Rows are points. To make a cloud, some directions were put in groups of two or more. Within a group, all points are equally far from the middle, so they leave a hole (a ring in 2 directions, a hollow ball in 3). The other directions are filled evenly. Then the cloud was stretched, turned, moved and blurred a little. How many holes are there, and how many directions does each take, smallest first?

Cloud (15 x 2):
[[-22  -8]
 [  2 -11]
 [ 37  11]
 [ 17  57]
 [  7 -43]
 [ 11  48]
 [ 50  25]
 [  9  12]
 [ -7   9]
 [  1  18]
 [  8 -36]
 [ -6 -60]
 [ 21   6]
 [ -7  29]
 [ 25   1]]
Holes: 0

Cloud:
[[ 19  12  45]
 [ 28 -23  13]
 [ 17  -3  38]
 [ 32 -12 -19]
 [-21  20   7]
 [ 19  36  -5]
 [ -1 -18  22]
 [ 11 -28 -27]
 [ -5 -37  -2]
 [ 17 -28 -20]
 [  7 -13 -38]
 [ -2   5 -38]
 [ 60  -8  13]
 [-13  -2  25]
 [ -7 -12  25]
 [  3 -13 -42]
 [-33  -8  12]
 [ 25 -17  26]
 [ -8 -29  11]
 [ 10  16 -27]]
Holes: 1 (2)

Cloud:
[[ 17  22 -31]
 [ 58  13  32]
 [ 16   9   1]
 [  1  29  38]
 [ 25  23  38]
 [ 22 -19   5]
 [ 23 -12 -33]
 [ 15   7  22]
 [ -4  47  20]
 [ -3  20  19]
 [ 14  60   2]
 [ 13   5  20]
 [-59 -11 -35]
 [-23  21   3]
 [-38  11   6]
 [-32  32 -15]
 [  4 -39  32]
 [ 30  14 -19]
 [ -7 -26  37]]
Holes: 0

Cloud (27 x 4):
[[ 47   9 -16   8]
 [ -8  47   2  36]
 [ 27  44  -2  41]
 [ -8   9  -1   9]
 [ -5  33  30  44]
 [-15  34   3  -2]
 [ 21  39  29 -12]
 [ 46  10  -9  -8]
 [ -1  39   7 -10]
 [ 10  25  37  41]
 [-22 -49  24  -8]
 [ 17 -32  30   9]
 [ 26  42  24 -23]
 [ 42  16 -15  -4]
 [ 32  31  17  -3]
 [  3  26  30 -19]
 [ 33 -27  10 -37]
 [-12 -11 -11  30]
 [ 49  14   2  -8]
 [ 23  36 -16  35]
 [  2  -9 -23   9]
 [ 29 -32  11 -10]
 [  9   2  31  14]
 [-18 -15  -1  -2]
 [-23   6  12  60]
 [  7  12  -3 -15]
 [ 40  39  23 -23]]
Holes: 0

Cloud:
[[-17   4 -18 -32  23  16]
 [-21  43  10  15  29 -42]
 [ 12  41 -17  -5  14  17]
 [ -8   2  20 -22  40  21]
 [  2 -12  18 -26  19  27]
 [  3  37  30  13 -12  23]
 [-11  23 -56  19  -6  21]
 [-34   8  48  -9  28 -16]
 [ -9  15  47  12  -2  21]
 [  2 -24   6   8  58  -9]
 [  7  49  13   5  -7 -39]
 [ 37  -8   6  -7 -23 -14]
 [-44  34  20   5  43 -15]
 [ -2  43 -17 -15  -5 -45]
 [ 19 -23  32 -14  23 -18]
 [-13  59  -2  -9 -19 -24]
 [ 25  35  -2  17  17  18]
 [  7 -11 -42 -26  22 -25]
 [-13 -10  31  25  15  33]
 [  6  16   6 -15  40 -37]
 [-51  -8   7   9  31  -4]
 [-24  14 -54  20  25  18]
 [-13  19  18 -28  27 -45]
 [ -2  -1 -48  28  43   3]
 [ 31   4 -48   9 -23 -11]
 [-27  34 -47  -3  -2   6]
 [ 31 -22  -4 -12 -24 -14]
 [ 23   5 -60  12 -11 -11]
 [ -4 -13  18 -29 -15 -31]
 [-33  42  18  -2  42   0]
 [ -3  -6  19 -27  30  23]
 [ -4   0  44   5  11  30]
 [ 32  30 -11   4  14  -6]
 [-11  34 -15   1 -42  -2]
 [-16 -10 -46   8  30 -37]
 [-13  14 -30  24 -35 -28]
 [  8   6   2   2  55 -19]
 [ 18 -23 -31   7 -23  32]
 [ 11  44   5   2   7 -40]
 [-36 -22  13  13  13 -24]
 [-30  54  13  10  32  -1]
 [-25  51  13  35   4  -7]
 [ 24  -1  -9  47   8   1]
 [  1 -35  10  26   8 -20]
 [-25  -8 -39  16  48  20]
 [-33 -16   1  18 -17  -4]
 [-13  10  -3  -5 -42   6]
 [ -1  21   3  -9  51  15]
 [-12  14  22 -26  30 -44]
 [ 14  33  23  22  -6 -32]
 [  7  12 -57   0  -2 -35]]
Holes: 3 (2, 2, 2)

Cloud:
[[ 16   9  12  42 -30 -22  -3  -7]
 [ 14  14  23  -3  -8 -35 -22   5]
 [ 14  10  30  18  24  -1 -17 -26]
 [ -9  22 -36  34   7  13  -9   2]
 [ -9  44  -6  42 -21  11  14 -16]
 [  0   1   5  24  18 -29 -24  -6]
 [  2   3 -23  18  37   4   9  17]
 [-30 -15  -3  24   5  -5 -17  10]
 [ -3  14 -60  -4   2  14  13 -19]
 [  9   2 -10   3  32 -21   4 -18]
 [ 15  12  11  -5  26  23   0   1]
 [-12 -34   8  -5   0   0   7  18]
 [  0  23 -36  15  -8  -7  -5 -38]
 [ 13  32 -21  -4  17  13 -10 -18]
 [-10 -19   6 -15 -16 -38  -7 -18]
 [ -7   8 -15  20  26 -10 -28  23]
 [ 10 -28  15 -33  26  -6  -7  -8]
 [  7  16  -6  15  14 -34 -11   4]
 [ 12 -22  28 -28   8  -6 -23 -10]
 [-22   2 -43 -23  14  18 -10  14]
 [-24  12  26 -19  25 -14 -18 -10]
 [ -5  -2  -7   6  43   8 -22   1]
 [ 26  -3 -36  -9   4 -14   9  -7]
 [ -1   7  19  49   7  36   1   8]
 [  3  10  -8 -29   9 -12   1 -47]
 [-23  -1 -24  24   9  24  -7   3]
 [ 17 -35 -26   4  19   2  -6 -11]
 [-12 -26  16 -14   3   5   9 -44]
 [  4  -3  32   1 -25  21   3 -12]
 [-13  10 -54   2  10   4 -10  -5]
 [-21  18 -20 -31  28  -8  -7 -24]
 [ 36   4  29  44  10  -5   4   3]
 [ 35  12   9  33  -4   0  25 -23]
 [ 18  10  27  20  -3 -11 -10 -47]
 [ 24  -4  39   7  -4  -8 -23  23]
 [-22  33 -31 -13  -2  -7 -15  10]
 [  0 -36  15 -41   6   2  -8  -3]
 [ 22  29   0  21  -3  11 -20 -42]
 [ -2   6  16 -20   0 -22   0 -40]
 [ 18 -36   3  -4  10 -34  -6  -2]
 [ 13  -4  12 -12  33  -3   1   1]
 [-16 -16  25  21  27 -30   3   9]
 [  6  11  11   1 -22  28  16   2]
 [ 26 -18   7   3  26  -8   5  -6]
 [  4  -8   7 -19   7 -15 -36  11]
 [-40   1  -6 -18   5  -3 -16  35]
 [ -2  17 -17  25  -4   2 -19  29]
 [ 27   9  31  -6 -12  -2  17 -20]
 [ 15 -21  17 -13  10  11 -23 -10]
 [-16 -18 -25   8 -16 -18  11   3]
 [  4  32   0  30 -18  42  14 -19]
 [-16  15  10  13   6 -10  25   5]
 [ 17  12 -22  30 -30 -20  -8 -10]
 [ -3  23 -11  33  -4  30  11  25]
 [  2   1 -43  -3   1 -14   4  10]
 [ 12  -8 -34  -5  27 -17   3  -5]
 [ 11  16  17   1   2 -13 -31  33]
 [  4  30 -35  -8  11  -8  -2   2]
 [ -4  -5 -17  21   0  -7  28 -46]
 [ -9  21 -25   7   1 -29   2 -18]
 [-12 -17  24 -29  16  -2 -18  20]
 [-16  -4  37 -16  16   3   9   3]
 [ 27   9   3 -14  -1  22  17 -32]
 [ 15   0 -43  -3  14  -7 -14 -14]
 [ 29  16  17 -14  12  -3  -6 -29]
 [-33  -3  22  -1   1  20  -9  23]
 [  8   9  30  16  22  24  -7 -20]
 [-28  13  -4  -7  -9 -20  -4 -28]
 [ -3  31   4  -8  15  13 -37   5]
 [ -3  -5  39  43   5  10  13  -9]
 [ 16  15 -29   4 -21  12 -23  -5]
 [ -1  15  -3  48   6  16  11 -31]
 [-10   1  14  11 -34  -2   1  -4]
 [ 12   1  -2  23 -28 -26 -22 -17]
 [ 11 -15   2  42   2  -7  15   4]
 [-22   6 -21 -23 -17 -24   1 -31]
 [ 35  10  19  -8   2  -4 -31 -32]
 [ 16   7  25  -7  17  21   5 -15]]
Holes: 1 (6)

Cloud:
[[ 16  33  13 -14 -36  -1 -26 -14 -20]
 [ -3  14 -26  29  -2  10  15  14   5]
 [-16  25  -2  10   5  -8   9 -13 -10]
 [-28 -21 -11   2 -39  16  -8  23  -5]
 [-12 -25  22   3  12  -2  25  -7  31]
 [-32 -25  15  14 -34 -18  10 -19   1]
 [-13  17  39  16 -22  23  12   4  -5]
 [  2  -5  -9  23 -36   3 -23  10 -24]
 [  0   7  49  21   4   5  12   0   9]
 [ 20  14 -20  -8   5   9   5   7  -3]
 [ -3  -8  21  42   5 -13  -7   6  -7]
 [ 13  17  -1 -21 -35  27 -16  -6  -6]
 [-26 -39  34  15   7  -2  38  -3  15]
 [ 16  40  24  11  13  16  26 -33  17]
 [ 35  35  -9  18   0   5   2  12  -9]
 [ 12  23  54  -3  -1  13 -10   3  -8]
 [-27  -6  53  -8 -25  12 -15   4  -2]
 [-13  -3  -2 -11 -39  30  -1   7  -7]
 [-15  -4  37   9 -18  14   4  -5  10]
 [-26 -19   7   9 -17 -16  16  16  22]
 [ 27  23 -51 -10  -9  32   5   4   0]
 [-25  10  27  28 -32  -5  -3   7  -1]
 [ 17  -9 -10 -59  11  11 -24   5  22]
 [ 19  22  58 -22 -10  15 -10   6  -6]
 [-27 -20  29  22  -6  -8   9   9  20]
 [ 28  24 -12  -2  19   0  30 -19  16]
 [  5  23  26 -13 -12  12 -20  -1   9]
 [-21 -15  36 -45 -14  -8   1 -11  17]
 [ 13   3 -27 -13  34  15  -3  14  14]
 [  6   5  16   9 -35  18 -15  14  10]
 [-12   1 -23  21  16 -31  14   7  12]
 [  3   8 -57 -17 -24   2 -16 -12  -7]
 [ 10  16   6 -24 -12   7 -13   5  -8]
 [ 20  10   1  -7  -4 -17   2 -24   6]
 [ 35   9  36  -9  -6  14 -15  24  14]
 [ 13  17   1  -3 -19 -15   9 -11  17]
 [ -9  -6 -29   5  14  14   0   0  23]
 [-14  16 -46  19 -14  10 -15  15 -16]
 [ 23  48  24   6   6  19  -9 -33  -9]
 [  2  10   8  -6  -6 -10 -11  31   3]
 [ -2  12 -10 -33 -26   6 -19   2   3]
 [  9  14 -43  14 -11   9 -12  -1   4]
 [  1   9  24   0 -23   8  18 -41   8]
 [ -2  30  28  -4 -14  12  -6   7   7]
 [-25 -28   9  23  -4 -18  -5  16  -1]
 [  7  -8 -16  -8   1 -25  -7  13 -11]
 [  6  10  32   4  -4   8 -12  -5 -10]
 [ -6  -9  -2 -55 -20  -2 -16   1 -27]
 [-26 -22 -19   3 -19  -5  -8  -3  12]
 [ 23  15  37 -15   0   5  -1  19  10]
 [ 17  -1  -9 -10   4   0  34  -2  36]
 [  6   3  11  28 -38  11  -1  -5   8]
 [  0  30 -19  37  -5   2  34 -30 -12]
 [-17  16 -22  28 -34   9 -17 -10 -14]
 [  1   2  -2  -5 -19   4  11 -55  -1]
 [  7  20  15  15  -5  21   2  -4 -28]
 [-15 -11  24  12  -9 -13  35 -37  28]
 [-13  33  -2  14  11 -26  25 -36  -3]
 [ 15   4  34 -10 -15 -21   2  15   2]
 [ 17   8 -10 -47  -7 -18 -16 -17  -8]
 [ 21  30 -17   3 -37 -15  -4  17  13]
 [ 27  16  -4   4   7  16  32 -17  16]
 [-12   4   3   7 -28  -2   0   2 -26]
 [ 15   4 -14 -29   7 -10  15 -16   6]
 [  3   7  48 -19 -41   1  -4 -14   3]
 [ 13  34  38  16 -25   4 -12 -16  -1]
 [ -9 -36   2 -12 -33  21 -10   3   2]
 [ 22  32   2 -14 -33  12  12 -11   0]
 [ 19  -4   7  14  -8 -10   6  13  14]
 [ -8 -25  16   5 -29  -4 -17  11  -3]
 [ 18  15   3   2  -2  27  41  -2 -14]
 [ -8  -7  38   4 -47   6  23 -16  24]
 [ 35  25 -15   1 -12  24   5   1  29]
 [ 30  10 -15 -15   4   8  15  -1  20]
 [ -9  -8   0  10 -45  -7  -7  10  10]
 [ 14  26  12  42 -15  12   3  -7   3]
 [-21  -4  -4  12 -47   6  -5  -2   2]
 [  8 -10  -4   5   7  24  22  -3   6]
 [ -5   0   1  12 -57  27  -5 -26 -13]
 [  8  24  14  33 -17  -8  -7  -8  -4]
 [  6  36  21   3 -35   0 -28 -24   0]
 [ 39  29 -17 -18  21 -16  -8   7  10]
 [ 24  42 -37   0  -9  -6   7 -13   0]
 [-22   0  30   0 -39  14 -15   7  27]
 [-13 -18  -9  60 -32  13   5  15  -9]
 [ 11  25   6 -11  14 -20  -9  -3   6]
 [-41   5  13  15 -24  -9  -2 -21 -12]
 [  5 -10   9  11  12  27   4  14  18]]
Holes: 0
